Rows are points. A path goes straight from each point to the next, and from the last back to the first. The post is the endless flat space through its rows: a point in 2 columns, a line in 3, a plane in 4, and so on, so that a path can go around it. How many times does the path go around the post? Going back the other way cancels.

Post:
[[ 21  35 -41]
 [-22   4  21]]
Path:
[[-44 -20   9]
 [-54  16 -12]
 [  5  40 -23]
 [ -8  57  27]
 [ 32  29 -10]
 [ 52   6 -50]
 [ 10  -7 -37]
 [  9  30 -91]
 [-21  30 -33]
 [-18 -19 -30]
 [  5 -20 -16]
 [ 35   0  30]
 [ 39  40  18]
 [ 11  81 -15]
 [-28  61 -21]
 [ 20  42 -24]
 [ 15   5  54]
 [ 24   5 -13]
 [ 13  -5 -33]
 [ 57  -4 -57]
 [ 34   0  13]
 [ -8  33  53]
 [ -4  74  -3]
 [-11  69 -60]
 [-49   3 -31]
 [-19 -26 -19]
 [ 14   9 -12]
 [ 37  21 -15]
 [  7 -22 -24]]
Times around: 0

Post:
[[ 18  -5  36 -22  22 -70  -6 -39]
 [ -7  -6  50  -3 -22  21 -77 -43]
 [ 13  -9  24  24 -18  57  51  -2]
 [ 42 -25 -13  12  22  -5  -7  22]
 [ 15 -32 -11   7 -18  20  23 -27]
 [  3 -39  18  60  59  36 -66   3]
 [ 28 -18 -51 -70  34   3  -3 -25]]
Path (15 x 8):
[[ 34  -6 -14   6  40  -3  37 -23]
 [ 47 -31  23   7  24 -33 -78 -26]
 [ 28 -50  32 -24   5 -17 -18  -5]
 [-24 -10  62  20  -6  36  20   0]
 [  1 -14 -53  16  32 -23 -18   7]
 [ 38  45  15  12  16 -20   4  -2]
 [ 47  -4  32  53  27  22 -24 -36]
 [ 39   0  72  11  56  36 -20  17]
 [ -1 -37  60 -22  14  14  29 -13]
 [ 26   3  76 -42  17  56 -31 -10]
 [ 75 -11  15  -1   3  -2 -34  -8]
 [ 51  24 -34   5  33  -5 -69  15]
 [ -8  -1 -15 -19   5   4 -73 -23]
 [ 11 -31 -59 -34   7 -17 -28 -11]
 [-18   7 -24  22  81 -60  56 -32]]
Times around: 1

Post, 11 rows:
[[ 29 -48  41 -15  31 -31 -24  78  55 -91  96  37]
 [ 15   7  37  23 -16 -48 -31 -53  28  -4 -62  24]
 [ 23  -1  53 -13 -24 -25  -6 -11  25  35 -29 -27]
 [  9 -17 -27  25  -9  12 -50  67  30  12  89 -32]
 [-24 -28  -9  -3 -11  -1  36 -70  78   5 -29  20]
 [-42 -11  33  10 -47  13   0 -71  22  28   3  12]
 [-42   1 -27 -15  43 -21  10 -19 -13  58  42  21]
 [-37  -3 -42  -4  -4  55  18 -58 -32   2  25 -23]
 [-10 -29 -15  30  10  -1  53  15  -3   7  55  31]
 [-49 -19  -7  44  -9 -11  21 -37  40 -14  51 -55]
 [-24  -6 -20 -23 -32 -43  49 -28  51 -55  36  39]]
Path:
[[ 10  49 -67  51 -12   5  17 -21  14 -26   6  35]
 [ 16 -20  36 -30 -10  18   0  -4  19  31  35   6]
 [ -6 -19  22  24  -6 -71   8 -35   8  21  19   4]
 [ -4 -21  19 -19 -10 -35  62 -57  34   2  53  29]
 [ 23  24 -10 -34 -15 -20  53  -9  12 -59  41  22]
 [ 12  31  32   8 -30 -24  27 -14 -34   7 -21 -13]
 [-17 -21  16  50  12   9   7   2   2  -4  19  16]
 [-27 -79  30  30  12  -3 -29  13  17  -6  23  -7]
 [  0 -51 -42   4 -41  10  21  -5  10 -30  57 -35]
 [ 31  -9  60  23  -1 -35 -60 -10  32  25 -10   6]
 [ 12 -26  37  56  60 -28  42  49  45   7  90 -10]
 [-10 -18 -33  37  15  48  30   5  32 -28  31   5]
 [-40   0 -34  26 -42 -10 -12 -17  58 -31  36 -12]
 [-27 -34   9   5 -20 -17  15  -3  11  42  -6  22]
 [-48 -41  19  29 -13 -32  -8 -92 -15   0  31 -32]
 [-29  -4 -41  34  26 -77  22 -80   8 -14  43  -7]
 [  9 -50  14  39  -3   7 -14  36  26  23  42   2]
 [-45 -33 -33  21 -26   0  25  -3  -6 -25  70  -2]
 [ 13 -35 -16 -46  14 -81 -21  10  70  11  71  10]
 [ 32  -7  -1 -18 -36 -18  23 -17  27   0  19  21]
 [ 24  12  43   1 -11   8  25 -20  41 -43  28  10]]
Times around: 2

Post:
[[   4   19   -2   -8  -58  -39   29   26    6   59  -44   35  -20  -11
   -42   -3   76   54]
 [  36   -8  -18   14   17  -25  -19   14   33  -47   61   72  -11   36
   -22   20    6  -11]
 [ -66   39   -9  -14   62  -15   38    0   28   62  -41   -6  -18  -53
   -21   12   -3   25]
 [   8   15   11  -31   -1  -10  -19  -29  -30   15    8   -2   15    0
   -28    0  -37   15]
 [  21   -9    6  -18    9    8   -5   10  -23   29   -8   58    2  -50
   -44   13    3  -19]
 [  31   26  -16  -43   -8   21   30   11  -41   42   -6   -8   47  -33
     0  -32   26   14]
 [ -26  -28  -47   11    4  -32  -58   39  -74  -53   30   22   -8  -13
    16    7   -3   90]
 [ -11   14   16   -2   28   12    0   50  -21   23   78  -11  -45   29
    -5   24    1   10]
 [  12  -29   -1  -19  -26  -56  -13   41   -6  -11   11  -37  -15  -47
     4   31    4  -61]
 [ -30 -114   -3   12  -59   88   43   55   20   -9  -37  -27  -36   57
    42   34   31  -42]
 [ -33  -18   39   48   17   28   22   45   25   24    7   24   10   26
    20   16  -25   -9]
 [   8  -35   -3   26  -13  -11  -21  -15   17   14   75   48   35  -41
   -42   29  -23   -7]
 [ -37   16  -12  -29   -8  -18  -23   42  -42   27    7   -1    5    1
     7   17  101  -13]
 [   3  -71   16   14   59  -16  -23   -1    5   20   14   -2    1  -27
   -44    6  -31   -8]
 [ -19   20   38   -6   61   -5    5  -22   -7   25   38   32  -12  -33
    29   17   20   22]
 [  14   -5   -1   25   45    8  -19  -17   -1   69   61   11    4   21
    16   43  -24   -5]
 [ -38   16  -12   48   18   42  -22   60   39  -60  -29  -85   -6  -56
    47   57   41  -18]]
Path:
[[ 17  19 -44 -18  45  -8 -62  34 -18  -4  -4 -52 -27 -36 -23  80  47   1]
 [ 40 -56  70  15  55  36 -32  43  17  44   4  59  -5 -30 -15  55  23 -57]
 [-12 -44  30 -19  38 -58 -26  19 -10  27 -32  76 -38 -11 -23  -6 -24   8]
 [ -9  15  -1 -37  40  -6 -16  -5 -33  39  54  26 -47 -73 -26 -24  46 -12]
 [-22  40  28  -4  14  -1  47   2   6 -38  75  14  20 -41  22 -23  33  -6]
 [ 27  44 -51 -62 -15 -13  31 -31 -45  10  56  35 -10  -8 -29  49  46  19]
 [-42  -1   3  32  28  -5 -11  41  20   0 -27 -26 -44   5  18  60  -9  24]
 [ 11 -30 -41 -24 -21 -14 -13  10  36 -21   9  72   0 -36   1  14  23  -1]
 [ 43 -17  25   5  13  43  -9  34 -17  13   0  29  41 -15 -11 -57  14 -19]
 [ 19  47  -7  35  25  29   1  24 -17  44  24  27  18 -49   0   1  39 -26]
 [ -4  17 -21 -12  17 -82   8  30 -33  56 -11  12  33  24  15   3  35 -38]
 [-15   8  13 -37  47  19  18 -22 -23  27 -28 -45  12 -24  41  26  24  25]
 [-65 -24  57  33 -35 -23   3  13  55  29  24   7  10  29  34  51   8 -21]
 [-46 -80  18  -8 -39  10  49  65  10 -46  37  -6 -31 -40  37   5 -68  -3]
 [ 36  25  14 -12  34   6   8  20 -29  60   8 -42  10   2  33 -54  11 -14]
 [  6  -4 -83   1  58  -3 -43  -1 -47 -52   3  -5 -29  16  19  -3  53  12]
 [-33 -17  36   0  26  42   1  24 -21  22  24 -48 -38 -35 -46  25  73  29]
 [  3   8  21 -12  41  11  40  12  38  48 -17  23  27  -1  -2  41  27  18]
 [ 51 -69  -2 -35  32  11   0  19  15  19 -24  17 -20  25 -59 -11  57   5]
 [-14 -41  13  21 -12 -14 -31  24  17  -5   6 -30 -10 -85 -17  19 -24 -21]
 [-12  16  11   5 -10 -39  17 -15   3  57  -8  75 -24 -29   6   7  34  30]
 [-31 -38  13  33  26   1  15  -5   3  24  47 -25  17  -8   4  22  11 -57]
 [-17 -13 -25  10  -9  38  45  62  24  40  11  35  35 -24 -31  23  45 -55]
 [ 55  39 -19  11  -1  25  36 -51   9  -6  52   0  -2  41  49  61   0  32]
 [-45 -41  29   4  38  44  40  28  13  -4 -41  20   1 -15 -37  -5  30 -49]
 [-68 -16 -50   4 -33   8  91  51  14   4   2 -21 -56 -35 -18  -3  13   9]
 [ 51 -61  11  35  12 -30  52  19  -2   2  24  44  16 -83  -3   0  73  41]]
Times around: 4
